Each row is a point. Each table stands for the endless flat space through its points: a line for two points, a plane for three, and so on. The two share one point or none. Which?

First (2 x 4):
[[ 0.75  0.17 -0.37  1.65]
 [ 1.26  1.10  0.29  1.41]]
Second:
[[ 1.53  1.74  0.69  2.19]
 [ 0.65  0.22 -0.27  1.59]]
They share: no point

First:
[[-1.01  1.38 -1.66 -1.50  1.01 -1.44 -2.23 -0.27]
 [-0.41 -0.84 -1.00 -2.10  0.29 -0.12 -1.21 -0.99]
 [-0.76 -0.04 -1.26 -2.08  0.47 -0.42 -1.93 -0.63]]
Second, 3 rows:
[[-0.71  1.19 -1.17 -1.03  0.36 -1.18 -1.23 -1.12]
 [-0.13  0.38 -1.68 -0.82  1.49 -1.51 -1.91 -0.56]
 [ 0.03  0.09 -1.79 -0.75  2.10 -1.70 -2.05 -0.14]]
They share: no point

First (3 x 11):
[[ 1.17 -0.28  1.22 -0.38 -0.44  1.53 -0.99  1.59  2.15  0.84 -0.10]
 [ 0.38 -0.29  0.39 -0.24 -0.35  0.79  0.06  1.63  1.64  0.99  0.45]
 [ 0.82  0.09  0.94 -0.58 -0.29  1.16 -0.87  1.40  1.82  0.42  0.04]]
Second:
[[-0.72  0.65  0.56 -0.12 -0.33  0.02 -0.21  1.14  1.26 -0.46  0.16]
 [-0.33  0.49  0.38 -0.37 -0.23  0.22 -0.15  1.22  1.26 -0.11  0.33]]
They share: [ 0.06  0.33  0.20 -0.62 -0.13  0.42 -0.09  1.30  1.26  0.24  0.50]

First (2 x 14):
[[-0.27  0.56  0.21  1.06 -0.72  0.36 -1.21  0.63  0.47  1.02  0.65  0.62
   0.04 -0.44]
 [-0.67  1.28  0.37  0.60 -0.86 -0.10 -0.61  0.17  0.43  0.44  0.31  0.94
  -0.76 -0.58]]
Second, 2 rows:
[[-0.14  0.09 -0.06  1.38 -1.23  0.36 -1.44  0.37  0.40  1.76  0.76  0.53
   0.99 -0.52]
 [-0.64  0.25  0.44  0.98 -0.45  0.62 -2.04  1.11 -0.06  0.96  1.04  0.79
   0.31 -0.10]]
They share: no point

First, 2 rows:
[[-1.05 -1.20 -0.09 -0.96 -1.11 -1.43 -0.25 -1.56 -1.18  1.47  0.04 -0.38
   0.44 -0.79  0.57  1.52  1.14  1.27 -0.84  1.11 -0.94  1.26 -1.04 -0.50]
 [-0.60 -1.53 -0.96 -1.86 -2.07 -1.07 -0.22 -0.51 -0.37  1.05  0.07 -0.41
   1.25 -1.33  1.32  1.04  1.74  1.12 -0.60  0.51 -0.07  0.12 -2.09 -0.11]]
Second:
[[-1.22 -0.99 -0.14 -0.92 -1.95 -1.73  0.46 -1.39 -1.21  1.15 -0.33 -0.33
   0.35 -0.61  1.14  1.84  1.36  1.22 -0.32  1.43 -0.51  0.96 -1.89 -0.11]
 [-0.42 -1.79 -0.74 -1.77 -0.65 -0.68 -1.29 -0.94 -0.46  1.60  0.62 -0.48
   1.25 -1.51  0.34  0.64  1.31  1.22 -1.42  0.13 -0.86  0.76 -0.64 -0.76]]
They share: [-0.90 -1.31 -0.38 -1.26 -1.43 -1.31 -0.24 -1.21 -0.91  1.33  0.05 -0.39
  0.71 -0.97  0.82  1.36  1.34  1.22 -0.76  0.91 -0.65  0.88 -1.39 -0.37]

First (2 x 24):
[[ 0.72 -0.57 -2.01 -0.10 -1.61 -1.21 -0.92 -1.18  1.04 -0.60 -2.31 -0.35
  -0.58  1.83  0.54 -0.95  0.76  1.10 -1.25 -1.11  0.18  0.65 -1.99 -1.72]
 [-0.98  0.48 -0.51  0.50 -1.56 -0.96 -0.72 -1.28 -0.26 -0.15 -0.46  1.05
  -2.08  1.08 -0.66 -1.20  1.01  1.20 -1.35 -2.06  1.48 -1.10 -0.54 -0.32]]
Second, 3 rows:
[[-0.38  0.19 -1.09  0.43 -1.25 -1.27 -0.63 -1.33  0.50 -0.30 -1.38  0.35
  -1.35  1.25  0.03 -1.19  0.64  0.58 -1.11 -1.48  0.50 -0.12 -1.51 -1.26]
 [-0.34 -0.49 -0.97  0.27 -1.33 -1.21 -0.77 -1.06  0.30 -0.45 -1.60 -0.25
  -1.28  1.07  0.34 -1.53  0.67  0.80 -1.32 -1.02  0.63 -0.15 -1.75 -0.70]
 [-0.34  1.88 -1.63  0.59 -1.34 -1.36 -0.34 -2.00  1.29  0.03 -0.80  1.91
  -1.24  2.01 -0.86 -0.14  0.84  0.23 -0.39 -2.64  0.17  0.06 -0.92 -2.75]]
They share: no point

First (3 x 24):
[[-1.65 -0.85 -0.77  1.28  1.91  1.34 -0.18 -0.16 -0.59  1.18 -1.03  0.62
   1.95 -2.33 -0.44  0.25 -0.09 -0.30 -1.17 -1.04  2.35 -0.15 -0.80  0.04]
 [ 0.27 -1.63 -0.71  1.46  1.25 -0.10 -0.27 -0.64 -1.52  1.00 -1.30 -0.73
   2.01 -1.31 -0.68 -1.46  1.50  0.42 -0.72 -1.04  1.36 -0.81 -0.56  0.40]
 [-1.63 -0.71 -1.17  0.94  1.67  1.48 -0.23  0.16 -0.78  1.54 -1.14  0.67
   1.31 -1.97 -0.16  0.08  0.14  0.14 -1.14 -0.44  2.00 -0.03 -0.14  0.54]]
Second:
[[-0.57 -1.26 -0.78  0.70  1.46  0.32 -0.32 -0.54 -1.10  1.72 -1.31 -0.40
   1.68 -1.36 -0.59 -1.05  0.87  0.51 -0.78 -0.19  0.99 -0.15  0.06  0.62]
 [-0.13 -1.20 -1.48  1.42  1.00  0.72 -0.26  0.22 -1.70  1.12 -1.33 -0.06
   1.02 -1.22 -0.05 -1.07  1.53  0.73 -0.90 -0.69  1.69 -0.79 -0.02  0.94]]
They share: [-0.35 -1.23 -1.13  1.06  1.23  0.52 -0.29 -0.16 -1.40  1.42 -1.32 -0.23
  1.35 -1.29 -0.32 -1.06  1.20  0.62 -0.84 -0.44  1.34 -0.47  0.02  0.78]

First (2 x 24):
[[-0.42 -0.50  1.26  1.68 -0.66 -0.84  0.11 -1.73  0.51 -0.86  0.37  0.07
  -1.11 -1.73 -1.10 -0.17  0.08  0.61  0.01  0.33 -2.12 -0.69 -0.15  1.39]
 [ 0.46  0.10  1.18  1.16  0.54  0.44  1.59 -0.89  1.51 -1.82  1.81 -0.57
  -0.79 -0.89 -0.42 -1.33  0.56  0.41  0.77 -0.63 -0.56 -0.69 -1.75  0.35]]
Second, 2 rows:
[[ 0.64  0.38  1.61  1.48  0.20  0.33  1.38 -0.61  0.97 -1.12  1.95  0.28
  -1.17 -1.21 -0.72 -1.15 -0.10  0.68  0.85 -0.69 -1.16 -0.88 -1.23  0.70]
 [ 1.36  0.86  1.89  1.62 -0.44  0.87  1.44  0.05  1.01 -0.70  2.73  1.08
  -1.95 -1.77 -1.20 -1.47 -0.56  0.66  0.95 -1.39 -1.88 -0.76 -0.69  0.36]]
They share: no point

First (3 x 24):
[[-0.94  0.70  1.61  1.80 -0.68 -1.54  1.03  2.28  1.77 -0.61  1.69 -0.63
   1.14  1.98  0.50 -0.08  0.66  0.45 -0.70  0.35  1.35 -1.16 -1.76  0.67]
 [-0.76  1.00  2.45  1.83 -1.70 -0.82  0.16  1.86  1.89 -1.18  1.24 -0.06
   1.50  0.84  1.01  0.88  1.26 -0.36 -1.36  0.95  1.56 -1.73 -1.85  0.70]
 [-0.79  0.32  1.30  2.13  0.10 -2.39  1.54  2.95  2.07  0.07  2.19 -0.66
   1.28  3.03  0.28 -0.87  0.29  0.77 -0.28  0.25  1.45 -1.13 -1.90  0.58]]
Second, 3 rows:
[[-0.84  0.31  1.51  0.70 -0.57 -1.23  1.18  1.29  1.22 -0.60  1.40 -0.81
   1.14  1.53  0.04  0.24  0.73  0.89 -0.25 -0.20  1.24 -0.48 -1.29  1.22]
 [-0.80  0.33  2.15  0.02  0.09 -1.25  1.96  1.15  2.28 -0.42  2.14 -1.09
   1.14  1.63  0.24  0.36  1.43 -0.31  0.25 -0.54  0.46  0.28 -2.59  1.60]
 [-3.07  2.94  0.27  1.93 -1.49  0.27  1.34  1.99  0.75 -2.69  1.20 -2.70
  -1.52  1.10  0.86  0.20  0.45  0.59 -1.56 -0.46 -0.25 -0.22 -1.86 -0.12]]
They share: [-1.48  1.06  1.11  1.10 -0.88 -0.80  1.17  1.50  1.01 -1.21  1.29 -1.33
  0.38  1.40  0.26  0.22  0.60  0.89 -0.66 -0.25  0.87 -0.46 -1.36  0.81]

First, 3 rows:
[[ 0.84 -0.51  0.20 -0.02 -1.61 -0.57  0.12 -0.74  1.56 -0.17 -1.56  0.47
   0.24  0.63 -1.02 -0.31 -1.78  0.78  0.69 -0.49  1.34  0.18  0.64  1.03]
 [ 1.08 -0.85 -0.08  0.24 -2.09  0.37 -0.76  0.18  2.62  0.11 -1.58  0.99
   1.16  1.75 -0.72 -1.01 -1.70  2.00  1.43  0.41  1.30 -1.14 -0.44  1.17]
 [ 0.38 -0.69  0.26 -0.48 -1.59  0.17 -0.34 -0.16  1.90  0.17 -1.16  0.23
   0.62  1.07 -1.06 -0.37 -1.44  1.24  0.85 -0.01  0.66 -0.60  0.02  1.21]]
Second:
[[-0.45 -0.61  0.67 -0.12 -1.74  0.75 -0.27 -0.41  2.12 -0.52 -0.15 -0.63
   0.05  0.33 -1.41 -0.23 -0.85  0.52 -0.22 -0.48  1.02 -0.73  0.41  1.69]
 [-0.21 -0.61  0.55 -0.48 -1.54  0.41 -0.20 -0.37  1.83 -0.16 -0.55 -0.39
   0.20  0.53 -1.32 -0.14 -1.08  0.69  0.17 -0.35  0.68 -0.53  0.33  1.46]]
They share: [ 0.03 -0.61  0.43 -0.84 -1.34  0.07 -0.13 -0.33  1.54  0.20 -0.95 -0.15
  0.35  0.73 -1.23 -0.05 -1.31  0.86  0.56 -0.22  0.34 -0.33  0.25  1.23]

First, 4 rows:
[[-0.64 -0.74 -1.58 -1.77  0.50  1.79 -0.27 -1.54  0.30 -0.64  0.10 -0.58
  -1.65 -1.78 -2.13 -1.02  1.71 -1.08 -1.51  2.41  1.60  1.01  0.36 -1.21]
 [-0.47 -2.21 -1.23 -1.18  1.82  1.43  2.87 -0.17  0.94 -1.56  1.61 -1.75
   0.31 -0.76 -1.09  1.59 -1.57 -0.76  0.83  0.67  1.03  1.68  1.49 -0.93]
 [-0.45 -0.50 -1.75 -1.40  0.59  1.58 -0.59 -1.70  0.11 -0.82 -0.27 -0.38
  -2.02 -1.85 -1.97 -1.34  2.05 -1.33 -1.65  2.42  1.80  0.92  0.35 -1.00]
 [-0.02 -2.07 -2.29  0.00  1.60  0.93  1.23 -0.29 -0.31 -1.53  1.33 -1.56
  -1.38 -0.92 -1.43 -0.01 -0.32 -1.99  0.23  1.04  2.42  0.82  0.89 -1.14]]
Second, 3 rows:
[[ 0.25 -0.98  0.54 -0.64  0.08  1.70  2.87 -0.09  2.35 -3.43 -1.45 -2.13
  -1.01 -2.58 -2.71  2.30 -0.49 -0.80 -0.08  2.40  1.31  1.16 -0.77 -1.27]
 [ 0.10 -2.53 -0.96  0.21  0.98  0.70  1.82 -1.44  0.95 -2.03  0.30 -1.43
   0.79 -1.53 -1.86  0.70 -0.69  0.25 -2.03  0.70  1.56  2.41  0.63 -1.22]
 [-0.26 -0.79 -1.14 -1.20  1.28  1.51  1.46 -0.81  0.89 -1.79 -0.09 -1.01
  -1.22 -1.53 -1.32  0.52  0.30 -1.28  0.04  1.72  1.26  1.18  0.84 -0.59]]
They share: [-0.29 -1.10 -1.44 -1.03  1.46  1.31  1.25 -1.08  0.61 -1.51  0.26 -0.87
 -0.86 -1.32 -1.15  0.20  0.26 -1.07 -0.35  1.38  1.31  1.43  1.12 -0.58]

First, 2 rows:
[[ 1.65 -1.41  0.51 -0.10 -1.92  0.30 -1.65 -0.92 -1.73 -0.80  0.76  0.38
  -0.37  0.64 -0.89  0.01 -1.12  0.19  0.73  0.68  1.48  0.81  1.53  0.01]
 [ 1.35 -0.96  1.71  0.59 -0.81  0.15 -0.45 -0.08 -1.19 -0.32 -0.08  0.56
   0.53  0.43 -0.05  0.01 -1.48  0.64  1.39  1.34  0.61  1.65  1.05 -1.13]]
Second (3 x 24):
[[ 1.85 -1.29  1.36 -0.53 -0.68  0.64 -2.18  0.38  0.43 -2.41  1.74  0.41
   0.11  2.25  1.10 -0.38 -2.86  2.32  1.55  1.17  1.88  0.43  0.92 -0.43]
 [ 1.89 -0.52  1.47  0.27 -0.93  0.87 -1.67 -0.72 -0.79 -1.06  0.62  0.34
  -0.09  1.05 -0.13 -0.47 -1.56  1.04  1.49  0.88  1.47  0.67  1.81 -0.21]
 [ 1.25 -1.23  0.46  0.79 -2.42 -0.14 -0.32 -1.66 -3.53  1.13 -0.78  0.47
  -0.25 -1.11 -2.32  0.40  0.38 -1.64  0.35  0.63  0.50  1.75  1.82 -0.31]]
They share: [ 1.55 -1.26  0.91  0.13 -1.55  0.25 -1.25 -0.64 -1.55 -0.64  0.48  0.44
 -0.07  0.57 -0.61  0.01 -1.24  0.34  0.95  0.90  1.19  1.09  1.37 -0.37]

First (2 x 24):
[[-1.87  0.90  1.20 -0.04  1.67 -0.26  0.22 -0.31 -1.29 -0.12  1.03 -1.08
  -0.44 -1.17 -0.55  0.37 -0.58 -0.05  1.64  0.19 -2.21 -0.76  0.00 -0.35]
 [-0.79 -0.34  0.24 -0.32  0.99 -0.74  1.46 -1.03 -0.29 -1.16 -0.13 -1.24
  -1.48 -1.69 -1.75 -0.55  0.82 -1.65  1.12 -0.01 -1.05  0.48  1.52  1.01]]
Second:
[[-0.63 -0.68  0.28 -0.50  1.69 -0.28  0.64 -1.53 -0.79  0.35 -0.62 -0.93
  -1.42 -1.65 -0.56 -1.37  1.43 -0.61  1.65 -0.15 -1.60  0.91  1.57  0.38]
 [-1.58  0.00  0.23  0.12  3.66 -1.80 -0.01 -2.22 -2.60 -0.65  1.56 -1.95
   0.11 -2.23 -1.53 -0.86  1.30 -2.74  0.04  0.69 -1.65  0.33  0.99  1.88]
 [-0.89 -0.43  1.19  0.21  1.47 -0.36  0.46 -1.70 -0.53  0.58 -0.38 -1.56
  -1.65 -1.62 -0.78 -1.43  1.52 -1.08  1.54 -0.58 -1.83  0.63  1.46  0.15]
 [-0.26 -1.01 -0.38 -1.13  1.55  0.05  0.85 -1.33 -0.69  0.42 -1.20 -0.29
  -1.52 -1.58 -0.19 -1.47  1.44  0.12  2.02  0.01 -1.44  1.25  1.77  0.28]]
They share: [-1.06 -0.03  0.48 -0.25  1.16 -0.62  1.15 -0.85 -0.54 -0.90  0.16 -1.20
 -1.22 -1.56 -1.45 -0.32  0.47 -1.25  1.25  0.04 -1.34  0.17  1.14  0.67]

First, 3 rows:
[[-0.63  1.47 -0.50 -1.14 -1.41  0.81 -1.70  0.49 -0.55 -2.01  1.11  0.50
  -0.40  1.06  0.62  1.10 -1.23  0.09  1.16 -0.44 -1.87 -0.23 -1.19 -0.18]
 [-0.10  1.16  0.19 -1.77 -0.85  0.48 -1.79 -0.47 -0.23 -2.68  1.38  0.25
   0.59  1.11  1.22  1.77 -2.18  0.09  0.44 -0.30 -2.67 -0.04 -0.84  0.31]
 [ 0.28  0.58 -0.47 -1.43 -0.41 -0.30 -1.05 -0.03 -0.39 -2.30  0.80  0.23
   0.13  1.21  0.70  1.59 -1.72 -0.55  0.68 -0.46 -2.31  0.46 -0.22  0.81]]
Second (3 x 24):
[[ 0.10  1.75 -0.50 -0.08 -2.03  1.23  0.60  1.35 -1.50 -1.28  0.92 -0.91
  -0.23 -0.26  0.04  1.59 -0.31 -0.43  1.52  0.71 -1.86 -0.14 -1.24  0.63]
 [-0.68  1.87 -0.93 -0.79 -2.39 -0.15 -1.83  1.65 -0.82 -1.03 -0.22  0.98
  -0.57  1.34  0.02  0.50 -1.19  0.05  1.65 -0.22 -1.24 -0.51 -0.14  0.16]
 [-1.40  1.30 -1.35 -1.18 -1.28  0.48 -2.85  0.90 -0.25 -1.78  0.77  1.64
  -1.53  1.94  0.29  0.14 -0.86  0.17  1.62 -1.39 -1.06 -0.24 -1.19 -0.92]]
They share: [-0.80  1.48 -1.01 -0.74 -1.58  0.78 -1.47  1.08 -0.75 -1.58  0.83  0.62
 -1.01  1.06  0.19  0.72 -0.64 -0.07  1.58 -0.55 -1.38 -0.20 -1.21 -0.30]

First, 2 rows:
[[ 1.68 -0.47 -0.33  0.41  1.64 -1.03  0.48 -0.02 -0.83 -0.75  1.40  0.88
   0.96  1.20 -1.52 -0.91  0.93 -0.17  1.11 -0.90 -0.80 -0.37  1.54  0.07]
 [ 1.61 -0.73 -0.59  0.29  1.46 -1.10  0.61  0.24 -0.91 -0.55  1.32  0.90
   0.66  1.15 -1.28 -0.62  1.00 -0.16  0.99 -1.03 -1.17 -0.65  1.56  0.16]]
Second, 5 rows:
[[ 2.41 -0.82 -1.06 -0.74  1.61 -1.39  0.47  1.32 -0.63 -0.51  1.43  0.78
   0.99  1.03 -1.61  0.14  1.60  0.85  0.74 -1.93 -2.06 -0.53  2.27  0.80]
 [ 1.12  0.45  0.19  0.96  0.48 -1.87  1.56  1.43  0.23 -1.25  2.35  0.87
  -0.71  1.52 -2.19  0.27  0.77  0.74  1.01 -1.72 -1.03 -2.17  0.74  1.07]
 [ 2.58 -1.20 -1.22 -1.51  1.96 -1.16 -0.06  1.20 -0.59  0.35  1.55  0.74
   2.02  0.63 -1.34  0.21  1.80  0.90  0.29 -2.63 -2.49 -0.30  3.38  0.67]
 [ 3.51 -1.00 -1.89 -0.93  2.11 -1.61  0.53  1.96 -1.08 -2.03  0.55  0.67
   0.70  1.47 -2.27  0.54  2.20  1.42  1.59 -1.06 -2.46  0.66  1.47  1.11]
 [ 2.16 -0.20 -0.54  0.78  1.39 -1.78  1.72  1.53 -0.97 -2.07  1.20  0.48
  -1.12  2.06 -1.99  0.09  0.82  0.96  1.87 -0.68 -0.63 -0.90  0.05  1.38]]
They share: no point

First (5 x 24):
[[-1.01  1.20  0.06  0.09  1.89  0.70 -0.32  1.19 -1.17  0.72  1.95  0.88
  -1.82 -1.75  2.79 -0.25 -1.34 -0.59  1.11 -0.08  0.70 -1.67 -0.65 -0.91]
 [ 0.07  0.15 -0.21 -0.43  1.06  0.67 -0.18  0.66  0.38 -0.23  0.70  1.08
  -1.58 -0.92  1.50 -0.04 -0.93  1.40  0.74  1.19 -0.88 -2.13 -0.19 -2.12]
 [-0.62  1.16 -1.22 -1.21  1.30 -0.42 -0.30  1.57 -0.76  1.92  2.40 -0.38
  -1.55  0.93  0.72  0.77 -1.03 -1.39 -0.09 -0.37  0.38  0.26  0.94 -0.58]
 [ 1.58 -0.32  0.20 -0.82  1.56  0.77 -1.05 -0.07 -0.69  1.44  0.39  0.34
   0.38  0.66 -0.71 -0.15 -1.74  0.19 -0.41  1.64 -0.50  0.02 -0.42 -1.16]
 [ 0.08  0.71  0.13 -0.41  1.57  0.57 -0.79  0.65 -1.03  1.13  1.46  0.71
  -0.76 -0.57  1.24 -0.12 -1.44 -0.46  0.50  0.51  0.26 -0.64 -0.49 -0.88]]
Second (4 x 24):
[[-0.72  1.04 -0.39 -0.71  0.96 -0.53 -0.24  1.26 -0.06 -0.09  2.36  0.42
  -0.41 -0.92  1.48  0.27 -0.77 -0.66  1.26  0.71  0.53 -0.90  0.01 -0.92]
 [ 1.32 -0.48 -0.51  0.89 -1.20  0.01 -1.34  0.66 -2.46  0.95  1.56 -0.44
  -1.63 -0.08  2.18  0.43 -1.79 -0.80  0.52  1.25  0.67 -1.60  1.15 -1.58]
 [-1.28  2.02 -0.58 -2.15  2.68  0.31 -0.04  0.96  1.60  0.28  1.61  1.86
  -1.07 -0.16  0.28  0.61  0.04  0.86  0.56 -0.61 -0.77 -0.01 -0.52 -1.26]
 [ 0.98  0.96 -1.06  0.11  0.18  0.81 -1.52  0.02 -1.06  0.02  1.37  1.18
  -1.79 -0.04  1.26  1.65 -0.48  0.52  0.42 -0.45  0.67 -0.83  0.76 -2.22]]
They share: [-0.18  0.78 -0.46 -0.83  0.92  0.08 -0.53  0.94 -0.24  0.74  1.59  0.69
 -1.30 -0.10  1.17  0.33 -0.91  0.01  0.53  0.40 -0.24 -0.76  0.21 -1.29]
